Each row of a before or after table is a point. The points were changed in one or more steps. Then noise was added and the rows were shuffled. The steps act on columns, c1 being the first. Write out the steps. A step turns or swaps two columns, mirrors them in a line or flattens them onto one, adds a multiple of one to another, or multiplies or shifts one. Angles are multiples of 10 degrees, from the lower column toward the higher: turns from -170 to 170, lines from 10 to 170 but not 90. Use the fewest steps. Two steps may share a column if one is a turn and the other turns, adds or multiplies; they go together, in the order done. Otherwise the lowest column goes first.

Before:
[[-0.20  0.42  0.33]
 [ 0.60  0.22 -0.31]
 [ 0.61  0.14 -0.18]
 [-0.52 -0.01  0.01]
 [ 0.32  0.16 -0.28]
 [-0.12  0.11  0.20]
 [-0.28 -0.64  0.08]
 [-0.31  0.10  0.25]
 [-0.09 -0.45  0.07]
 [ 0.45 -0.14 -0.29]]
After:
[[ 0.22  0.15  0.31]
 [-0.07 -0.43 -0.06]
 [ 0.41  0.24  0.32]
 [-0.19 -0.62 -0.13]
 [ 0.32 -0.15  0.29]
 [-0.17  0.40 -0.35]
 [-0.36  0.00  0.01]
 [-0.06  0.14 -0.21]
 [-0.21  0.10 -0.27]
 [ 0.44  0.14  0.18]]
Steps: multiply c1 by 0.7; multiply c3 by -1

Before (13 x 8):
[[-0.34  0.20  0.24  0.08 -0.71  0.30  0.75 -0.11]
 [ 0.15 -0.20 -0.12 -0.09 -0.23  0.43 -0.08  0.11]
 [ 0.11 -0.43  0.11 -0.13 -0.39 -0.45 -0.07  0.22]
 [-0.08 -0.27  0.19  0.16  0.05  0.30 -0.09  0.28]
 [-0.60  0.18  0.24  0.10  0.06 -0.02 -0.17  0.08]
 [ 0.10 -0.28  0.19 -0.14  0.06  0.38  0.16  0.27]
 [-0.04 -0.06  0.20  0.13 -0.29  0.36 -0.25  0.37]
 [ 0.12 -0.42  0.23 -0.08 -0.15  0.34 -0.18 -0.09]
 [-0.47 -0.23 -0.45 -0.20 -0.13  0.09 -0.09  0.12]
 [-0.17 -0.31  0.05 -0.05 -0.05  0.32 -0.16  0.08]
 [ 0.13  0.08  0.18  1.31 -0.13  0.25 -0.21 -0.09]
 [ 0.19  0.19  0.24  0.14 -0.04  0.30  0.07  0.16]
 [-0.01  0.22 -0.23  0.42 -0.65 -0.84 -0.27 -0.15]]
After (13 x 8):
[[ 0.06 -0.25  0.77  0.16  0.34  0.38  0.15 -0.31]
 [-1.20  0.12  0.76 -0.58  0.15  0.28 -0.23  0.09]
 [ 0.42 -0.25  0.15 -0.33  0.17  0.12 -0.07 -0.12]
 [-0.37  0.22  0.40 -0.22 -0.37 -0.85 -0.27  0.16]
 [-0.06 -0.17  0.49  0.16  0.02  0.44 -0.10 -0.12]
 [ 0.15 -0.27  0.66 -0.11  0.25  0.36 -0.18 -0.11]
 [-0.07 -0.02  0.77 -0.08  0.01  0.33 -0.27 -0.35]
 [ 0.22  0.19  0.83 -0.59  0.35  0.01 -0.21 -0.05]
 [-0.10 -0.22  0.74 -0.11  0.32  0.31 -0.12 -0.25]
 [-0.26  0.22  0.92  0.02  0.30  0.24  0.05 -0.14]
 [ 0.11  0.24  0.81 -0.29 -0.35  0.28  0.75  0.12]
 [ 0.07 -0.43  0.67  0.17 -0.05 -0.43 -0.08 -0.27]
 [ 0.01 -0.37  0.85  0.14  0.13  0.31 -0.15  0.07]]
Steps: turn c1 and c4 by 120 degrees; shift c3 by 0.60; shift c5 by 0.30; multiply c8 by -1
